Rows are points. The points of each table are mixes of a few directions, plus a little noise. How many directions does each table use, and how many do they share? Where both have some left over, give the other angles between the two spaces (their principal angles), to ten degrees, smallest first.

First (4 x 2):
[[ 12 -64]
 [ -2  12]
 [  8 -42]
 [-17  95]]
Second:
[[-91  51]
 [ 48 -27]
 [ 10  -5]
 [ 32 -19]]
Directions: first 1, second 1, shared 0; angles 50

First (8 x 6):
[[ -5  -2  -3  -2   0  -9]
 [ 14   6   7   7   0  23]
 [-57 -25 -29 -27   0 -95]
 [ -8  -3  -4  -4   0 -13]
 [ -1   0   0   0   0  -1]
 [ 13   6   6   6   0  22]
 [ 17   7   9   8   0  29]
 [ 27  12  13  13   0  45]]
Second (9 x 6):
[[-21  -9 -11 -10   0 -35]
 [ 14   6   7   6   0  23]
 [ -7  -3  -4  -3   0 -12]
 [-22 -10 -11 -10   0 -37]
 [  7   3   4   3   0  12]
 [ 45  20  23  21   0  76]
 [-21  -9 -11 -10   0 -36]
 [-25 -11 -13 -11   0 -41]
 [ 30  13  15  14   0  51]]
Directions: first 1, second 1, shared 1

First:
[[ 15  14   8  -1  17  -5  49  26  34]
 [-37   1   6  95   6 -26   5 -18 -37]
 [ 13 -15   1 -24   3  19  -7   3  -9]
 [ -3  29  -1  13   1 -13  17  -7   7]
 [ 31  -7  -2 -65   2  34  -8   4  -3]
 [  2 -22  -9 -47 -20   6 -38   6  19]
 [  6  23   1   4   6   1  15 -10 -10]
 [-35  28  -2  74  -4 -34   3 -27 -21]
 [  1 -38   7   4   7  11  -3  18  -3]
 [  7 -13 -10 -54 -19   7 -32   5  22]]
Second:
[[-12 -11  30 -20  -3  -4  -4 -19 -20]
 [  8  -2 -16  -8   3  37 -55   5   6]
 [ 19   8   4 -20  15  33  -9   4  -1]
 [ 21  26  17 -33  14   7  41  -1   5]
 [ 15  54  -3  16  15  -5  52 -15 -14]
 [-31 -36  -3  34 -23 -49  12   5   1]
 [ -1 -51 -37  51   2  17 -36  41  13]
 [-19  12   8 -22 -24 -35   0 -20  10]]
Directions: first 4, second 5, shared 3; angles 30

First:
[[ 48 -14 -18 -42   1   1  10 -44  11 -17  57 -37   5  17]
 [ 20  -8 -19 -30  -1  -2   8 -19   1   6  49 -35   1  18]
 [ -5  -6  24  22  -3  -2 -11  -6  12 -11 -41  30  13 -13]
 [ 11   9 -43 -28  13   4  20   9 -28   6  83 -41 -24  19]
 [-23  12  37  37  -4   6 -15  24  11 -11 -95  50   0 -29]
 [-22 -17  20  14 -18 -13 -14  -6  16  30 -29   7  27   3]
 [  5  29  14   9   8  21   0  26   0 -33 -65  28 -27 -26]
 [-17 -13  -9  31  15 -14   0  -3 -24  -3  56  19   9   3]
 [-16   7  -5 -13 -11   1   1  20   1  33 -13 -21  -5   7]]
Second:
[[ 62   5 -31  12  31  -9  -7 -43  -4 -22   1 -20  15 -22]
 [-43  12  20 -14 -33  18  -1  54 -14  27 -32  -9 -26  17]
 [ 36 -10   6 -20  14  11  17 -34  13 -67  49  24 -10   1]
 [-65  -1  31  -3 -48  14  -9  61 -27  40 -20  -6 -18  31]
 [ -5   9 -22  16  23 -22   0  -8  25  39 -30  -1  22 -24]
 [ 41   0  -2 -15   7  14   5 -21  -6 -51  25  -1 -12   1]
 [-18 -14 -11  34  11 -31 -10 -16   8  42   1   5  38  -9]
 [ 23   7  -5 -19  23   4  19 -19  30 -32   9  18  -9 -15]
 [-26  -3 -12  29   5 -25 -12   3   4  56 -23  -6  29  -9]
 [ 35  -1   5 -24   7  17  14 -19   5 -59  31  12 -19   2]
 [-40  -3  21   5 -40  11 -15  43 -36  29 -12 -16 -10  27]]
Directions: first 4, second 4, shared 2; angles 70, 80

First, 9 rows:
[[-63  67 -50  62 -43   2  16 -23 -60  -7   0 -61  38 -11 -94 -10   5 -95
  -10 -29]
 [ -1   2  -1   1  -1   0   0   0  -1   0   0  -1   1   0  -2   0   0  -2
    0  -1]
 [  3  -3   2  -3   2   0  -1   1   3   0   0   3  -2   0   4   0   0   4
    0   1]
 [ 20 -21  16 -20  14  -1  -5   7  19   2   0  19 -12   4  30   3  -2  30
    3   9]
 [ 26 -28  20 -26  18  -1  -7  10  25   3   0  25 -16   5  39   4  -2  40
    4  12]
 [-15  16 -12  15 -11   1   4  -6 -15  -2   0 -15   9  -2 -23  -2   1 -23
   -2  -7]
 [-13  14 -10  13  -9   0   3  -5 -13  -1   0 -13   8  -2 -20  -2   1 -20
   -2  -6]
 [ 11 -12   9 -11   8   0  -3   4  11   1   0  11  -7   2  17   2  -1  17
    2   5]
 [ 32 -35  26 -32  22  -1  -8  12  31   4   0  32 -20   6  49   5  -3  49
    5  15]]
Second:
[[-14   6  20   6  29  32  -6 -27  40 -24 -35  -2  -1  -3  -7 -48  23   6
    8   5]
 [ 11   9 -28 -20  26 -44  18 -27 -26  33  17  14 -17  -8  12   0  16 -10
  -16 -14]
 [ 21 -17   4 -20   5 -15   0  13   3  12  11  18 -10   5  27  16  -8  22
   -1   5]
 [  7 -24  35  10 -54  35 -25  61  17 -28  -1  -5  20  14   5  40 -38  19
   15  18]
 [-16  23  -1  13 -13   7  -5 -11 -11  -8 -10 -14  15  -8 -23  -4  11 -38
   -8 -11]
 [  9 -27  15  14  16  12 -28 -64 -28  19   5 -20 -27 -55  -1 -25  40 -19
    3 -32]
 [-19   4  -2  21 -21  23   5  32  16 -24  -6 -14  18  22 -23   1 -27  14
   16  18]
 [ -3  -1 -42   8   4 -32  23  -8 -37  28  32 -10 -12  -2 -14   5  -9   4
    2  -7]
 [ 15 -17  38 -12   9  22 -25 -10  24 -10 -18  11  -7 -13  24  -9  17   6
    0  -1]
 [ -4  -8 -11   8   0   1   9  11   2  -1   8  -5  -2  10  -7  -2 -15  22
   12   9]
 [ -6  51 -28 -29  -3 -43  33  29   0   4  -2  27  23  38   5  25 -10 -25
  -29   9]]
Directions: first 1, second 5, shared 1

First (8 x 32):
[[-19  18   0  15  12 -14   6   2 -16  -8   3  10   4  19  22  10 -22 -23
   -8  16   0 -15 -33 -19   0  36  -2  -8  22 -35  -3  -9]
 [-36   9  50  14   4  11 -14 -44 -28  -5 -12  38  54  -8 -11 -31 -42 -51
  -14 -33  19  26 -43 -25  -5 -20   6 -38  13  49  -4 -53]
 [-40  14  -4  30 -34   4  41  36  38 -13  -4  47  22   3  -9  27  11 -47
   -6  -8   5  -3  25  -8 -26  22 -11 -18  48 -42  22 -12]
 [  2 -31 -48   2 -13  13 -20  22  40   2 -37 -20   5 -16   0 -14 -21  11
  -33  15  11  -1  50  20  22 -32  -1  15  -9  10 -29 -15]
 [ 21  -3   3  28  27 -15 -14 -38 -48  47  -1 -19 -16  57 -13 -25  13  22
   19  31 -14  -5 -37  15  25 -29  -6  23 -29  43 -17  30]
 [ 21  16  19 -30  -2  -5  21   9  -3 -11  39  -4 -30 -13   1  29  45  24
   35 -16 -15  -2   2  -1 -24  29   2   2  -4 -26  34  34]
 [ 16 -28 -88  33  16 -18 -20  27  14  29 -38 -49 -29  47  22  -8 -23  31
  -33  77  -5 -36  25  28  50 -10  -9  46 -13 -23 -53  20]
 [ 33   7  67 -92 -11  25  -1 -15   1 -40  50  -3 -11 -91 -12  13  40  34
   40 -83  -1  36  13 -10 -43   3  20 -22 -26  25  50   5]]
Second (9 x 32):
[[ -2   0   1  -1  -1  -2   0   1   1  -1  -1  -2   1   0  -2   0   1   0
   -1  -1   0   0  -2  -1  -1  -2  -1   1   0  -1  -1   1]
 [ 45  -5 -15  29  19  63   3 -34 -19  20  28  59 -31   4  52  -3 -36  -1
   20  24   8  -2  68  25  18  45  16 -29  11  31  41 -16]
 [-49   6  16 -32 -21 -68  -4  37  21 -22 -30 -64  33  -4 -57   4  40   1
  -22 -26  -8   2 -74 -27 -20 -49 -18  31 -12 -34 -44  18]
 [-64   7  21 -41 -27 -88  -5  48  27 -28 -39 -83  43  -5 -73   5  51   1
  -28 -34 -11   2 -95 -35 -26 -63 -23  40 -16 -44 -57  23]
 [-33   4  11 -21 -14 -45  -2  25  14 -14 -20 -43  22  -3 -37   2  26   1
  -14 -17  -5   1 -49 -18 -13 -32 -12  21  -8 -23 -29  12]
 [  9  -1  -3   6   4  13   1  -7  -4   4   6  12  -6   1  11  -1  -8   0
    4   5   2   0  14   5   4   9   3  -6   2   6   8  -3]
 [ 35  -4 -11  22  15  48   2 -26 -15  15  21  45 -23   3  40  -3 -28  -1
   15  18   6  -1  52  19  14  34  13 -22   9  24  31 -13]
 [ 62  -7 -20  40  26  85   4 -47 -26  27  38  81 -42   5  71  -5 -50  -1
   27  33  10  -2  93  34  25  61  22 -39  15  43  56 -22]
 [ -4   0   1  -3  -2  -6   0   3   2  -2  -3  -5   3   0  -5   0   3   0
   -2  -2  -1   0  -6  -2  -2  -4  -2   3  -1  -3  -4   2]]
Directions: first 5, second 1, shared 0; angles 90

First (9 x 32):
[[ 24  -3  13  19  19 -22  11 -12  38 -14  18  16   1  22 -14  16 -37 -19
   22   6   4  26 -29  -1 -16  -3 -16  33  -9  -7  -4 -22]
 [-29 -32 -23 -41 -58  52 -19  -6 -92  -4  -8 -25  -8 -46  24 -48  82  31
  -39 -51 -22 -73  85  -3  10   4  36 -37  16  40  28  67]
 [  0   6  12  36 -36  -3  14  -8  -3 -20  27 -30  12  -4  31 -21  26  12
  -10 -22   4 -14   9   1  13  13 -12   7  26  -5  22   9]
 [-15  21 -17   3 -11  -1  24 -10 -13  15  29  -5 -27 -22   9 -29  29  24
   13 -11  -8 -27  43  46  15  -5  10 -42  26 -21  10  23]
 [ 44 -33  -9 -41  79 -21 -17 -25  22   0   3  87 -31  36 -78  45 -85 -33
   57  14 -14  45 -18  -3 -70 -41  13  52 -55  20 -21 -11]
 [ -8  17  14  26 -15  -4   7  13  22  -3  -8 -29  21   2  24   0   6  -3
  -17  12  12   7 -28  -9  24  18 -19  -3  11 -15  -3 -22]
 [-12  29   4  15  -3  -4 -12  28 -13  14 -23 -14  22   8  13  17   1  26
  -18  17  20  17 -19 -14  10   5   0  -4  10  -9  -2  -4]
 [  6   5   2  -5  22  -7 -14  13   7   8 -21  15   8  17 -15  26 -26  -3
    2  20   8  26 -26 -16 -10  -6   0  13 -15   2 -12 -13]
 [ -9  -9   5 -12   0  12   6   4  31   2 -16 -15   2 -12   7  -5   5 -34
  -12  14  -4  -7 -18  -3  24  14 -10 -19 -10  -4 -18 -27]]
Second:
[[  7 -75   4 -36 -35  38   6 -39   3 -41  14 -14 -15 -34   7 -46  36 -60
  -13 -44 -36 -56  35  -7   5  16   0   5 -17  41   9   8]
 [ -9  95  -6  45  45 -49  -8  49  -5  52 -18  18  19  42  -9  57 -45  77
   17  55  46  72 -45  10  -5 -20   1  -6  21 -52 -12 -12]
 [  1 -14   0  -7  -6   8   1  -7   0  -8   2  -2  -3  -6   1  -9   6 -10
   -2  -8  -6 -11   6  -1   1   3   1   1  -3   8   2   2]
 [ -7  78  -4  37  37 -40  -8  40  -4  43 -16  15  16  34  -7  47 -37  63
   13  46  38  60 -36   8  -4 -16   2  -5  18 -42  -9 -10]
 [  0   0   0   1   0   0   0   0   0   1   0   0   1   0   0   1  -1   0
    0   1   0   0   0   0   1   0   0   0   0   0   0   0]
 [  3 -35   2 -16 -16  18   3 -18   2 -19   6  -7  -7 -14   2 -19  16 -27
   -6 -21 -16 -26  16  -3   2   7   0   3  -8  18   4   4]
 [ -3  26  -1  13  12 -13  -2  13  -1  14  -4   5   5  11  -2  15 -12  20
    5  14  12  19 -12   2  -2  -5   0  -2   6 -13  -4  -3]
 [  7 -76   4 -36 -36  39   7 -39   4 -41  15 -14 -15 -34   7 -46  36 -61
  -13 -45 -36 -57  36  -8   4  16  -1   4 -18  41   9   9]]
Directions: first 5, second 1, shared 1

First, 11 rows:
[[ -5 -64 -16  25  -3  33  17  21  -3   8  -7   7 -20  -6  41  19 -53  -9
  -28  -8 -19 -11 -32   1 -19  40   0  18   4 -52 -31  -5]
 [-16  -8  18  -5  19 -13  19 -59   8  20  -5 -49  25 -14  21  11  67  38
   27 -20  12  -2 -45  21   3  23 -24  32 -20 -12  10  30]
 [ 11   8   7   2   2 -11   5  -7  -5   4   2  -4   1  -2   1   2  21   5
   -7  -1  -5   2 -13   8   8  -7 -10   2  -6  -2   2  12]
 [ -1 -53   8   8   7   9  13  -5  -7  13  -6  -8  -8  -1  28  26  -2   4
  -23 -16 -19  -7 -55  19  -7  26 -32  16  -5 -48   3  26]
 [ 50  82  15  34  -7 -22  16  16 -11  -1  18  16 -17  -3  -7  -4  24  13
  -23  25  -3   3   3   2  30 -20  15  -2  -2   9 -30   3]
 [-14 -30 -62 -21  -9  -5  -5 -27   9  -9 -14 -21  36 -31   1 -50   6 -32
   12  -4  -1  14  57 -17 -18 -47  32  -1 -22  51 -20 -37]
 [-21 -53  -8   4  -2  33  -4  25   2  -1  -7  14 -16   7  16  17 -60 -12
   -7  -8  -5  -9  -8  -7 -22  35   0   2  14 -32  -4 -11]
 [-12  75   5 -17  -2 -11 -20  -1  15 -16   8   4  12   8 -40 -25  10   9
   47  16  36   8  67 -22  10 -20  35 -19  11  61  10 -28]
 [-10 -57 -12  -8   1   6   1  -9  -3   5 -10  -8   6  -5  15   6  -5 -11
  -12 -15 -15  -1 -22   8 -13   5 -18   6  -7 -20   7  10]
 [  4  71  17 -34  -5 -29 -37   9   1 -21  11  20   9  24 -62 -21  19  -8
   26  17  20  12  58 -12  17 -50   6 -41  13  62  47  -6]
 [ 12  28  27  11  -3   7  -7  38  -6  -5  11  30 -28  23 -12  20 -28   4
  -12  12   0  -6  -6  -2   9  15  -4 -14  21 -17   8   5]]
Second:
[[ 10  47  11  35   7   1  29 -15   7  12   9 -18  -4 -16  23   4  24  38
   13   7  14  -5 -14   1  13  30  21  29  -5  -7 -42  -3]
 [ 35  28  12  17  -1 -20  13   0 -12   5   8   2  -7  -3   2   4  30   6
  -25   8 -13   2 -22  13  19 -15 -10   3  -9  -8 -10  19]
 [ 14   7  17  10   0  -1   3  15  -8   2   6  12 -15   9   0  16  -4   4
  -17   3  -8  -4 -21   7   8   8 -13  -2   6 -20   4  14]
 [-17  17 -15 -21  -5   0 -21   2  10 -14  -1   5  12   3 -25 -23 -12 -12
   27   6  18   7  54 -19  -6 -20  24 -18   6  43   9 -27]
 [ 57 -11 -16  25 -13 -18  16  21 -26   2   3  18 -16 -11  13  -2   7 -27
  -71   9 -45   4 -26  16  13 -39 -13  -3 -16 -22 -27  17]
 [-39 -44 -18 -88  -8 -15 -69   4   1 -29 -15  17  31  29 -70 -28 -16 -57
   23 -11   3  17  67 -12 -20 -70 -22 -60   9  62  95  -7]
 [-23 -10  -4  -7   9   2   8 -36  13   8  -7 -31  20 -13  13  -5  24  18
   29 -12  15  -1  -3   1  -7  16   4  19 -10   7  -3  -2]
 [-31  14  26 -40  10  -9 -27 -17  10  -6   0  -8  16  22 -34   3  20  11
   42  -8  25   2  14   0   0  -1 -17 -17   9  25  57  10]
 [ 21 -59 -36  41 -14  31  21  41 -12   2  -5  23 -29 -15  42   7 -67 -30
  -58   3 -35  -8 -19  -4 -16  16  14  12   0 -48 -57 -16]
 [ -3 -16 -17   5   0   3  10 -14   3   4  -5 -14   9 -15  16  -8   5  -1
    0  -4  -3   1   0   0  -6   1   8  12 -10   0 -18  -6]
 [-23  27  39  22  16  25  15  -2  15  12   8  -9 -16  10  18  33 -10  50
   36  -3  30 -15 -28  -1   2  75   5  25  18 -30  -9   3]]
Directions: first 5, second 5, shared 5

First:
[[-20   4 -18  17  15  39 -14 -17  26  41  -5  10   6  26  17  15   8   8
    6  11  64 -38 -10  -8  31 -18  18  -7 -34 -12  19  10]
 [-17  16   2   5   9   2  -5  -1   4  14   2  13   1   9   1   0  -6   2
  -10  -5   6  -8  -5 -11   8  -8  -2  10   8   0  -1   0]
 [  1  -3  -5 -13  -4 -14   4  -1  -2  -5   5   5  -5  -3   1   5  -4   1
    3   8  -9  -4   5   3   0  -5  -3   9   8  -3  -4   1]
 [ 21 -12   2 -35 -16 -52  19   9 -21 -40   9  -3 -12 -23 -10  -2 -10  -7
    4   8 -61  21  18  14 -23   5 -18  17  34   3 -19  -6]
 [ -8   3  -9 -14   1 -15   3  -4   3   4   7  14  -5   4   5  10  -7   1
    0  11  -1 -15   4  -2   8 -14  -4  16   9  -7  -3   1]
 [-29  27  -2  -6  14 -11  -3  -3   3  19   9  28  -3  13   3   6 -16   3
  -15  -2   1 -20  -3 -17  14 -20  -6  26  22  -4  -4   1]
 [-23  31  20  18  14   9  -7   7  -3  13  -1  12   6   9  -8 -13 -10   0
  -23 -27  -4   7 -11 -20  -1   1  -4   5  16   9  -4  -3]
 [ 28 -25   7  44  -5  63 -11   0   8   4 -23 -43  18  -1   0 -15  31  -1
   15 -12  44  22 -12  13  -6  34  24 -58 -59   7  21   2]
 [ 48 -41   2 -17 -27 -22  17   9 -19 -49  -3 -33  -4 -31  -9  -5  11  -6
   21   9 -42  36  16  30 -31  27  -4 -18  -3   6  -8  -6]]
Second (10 x 32):
[[  9   8 -38   6 -19  43 -15  -6  30  30   2  -7  32  33 -22  24  40 -29
  -22 -19  95 -21  -8   9  -5 -16  29 -19 -36  -2  42  -1]
 [ -6   5   7  10   5   9  -4   1   0   5  -4  -1   1   2   1  -5  -1   3
   -2  -6   3   3  -5  -5   2   4   1  -4  -3   2   1   1]
 [  3 -11   8 -17   1 -33  12   2 -14 -21   4   4 -17 -18   9  -4 -18  10
   14  17 -49   7  10   3   0   2 -15  15  21  -3 -19   0]
 [  6  -9  -1 -16  -3 -23   9   1  -6 -13   4   3  -9 -10   3   2  -8   3
    8  12 -25   2   8   5  -2  -2  -8  10  12  -3  -9   0]
 [-26  14  54  34  34   5  -2   8 -22  -2 -13   4 -16 -16  19 -36 -31  31
    9  -8 -57  24 -12 -25  13  26 -16  -3  15   9 -30   1]
 [ -5  -1  18   0  10 -14   4   3 -12 -11  -2   3 -13 -13   9 -11 -16  12
    8   6 -37  10   2  -5   3   8 -11   6  14   2 -17   0]
 [  5   5 -23   4 -11  25  -9  -4  18  18   1  -4  19  19 -12  14  24 -17
  -14 -12  56 -12  -4   5  -3 -10  17 -11 -21  -1  25   0]
 [ -8   3  18   9  11  -2   0   3  -7  -2  -4   2  -8  -8   7 -12 -12  11
    4  -1 -24   8  -2  -8   4   8  -7   1   8   3 -12   0]
 [ 35 -21 -66 -50 -44 -19   7 -10  21  -6  19  -3  15  14 -22  46  35 -36
   -7  17  55 -29  19  33 -17 -33  14   9 -13 -13  31  -2]
 [-13   8  23  19  15   8  -3   3  -7   2  -7   1  -5  -5   7 -16 -12  13
    1  -6 -18  10  -7 -12   6  12  -4  -4   4   5 -10   1]]
Directions: first 3, second 2, shared 1; angles 50
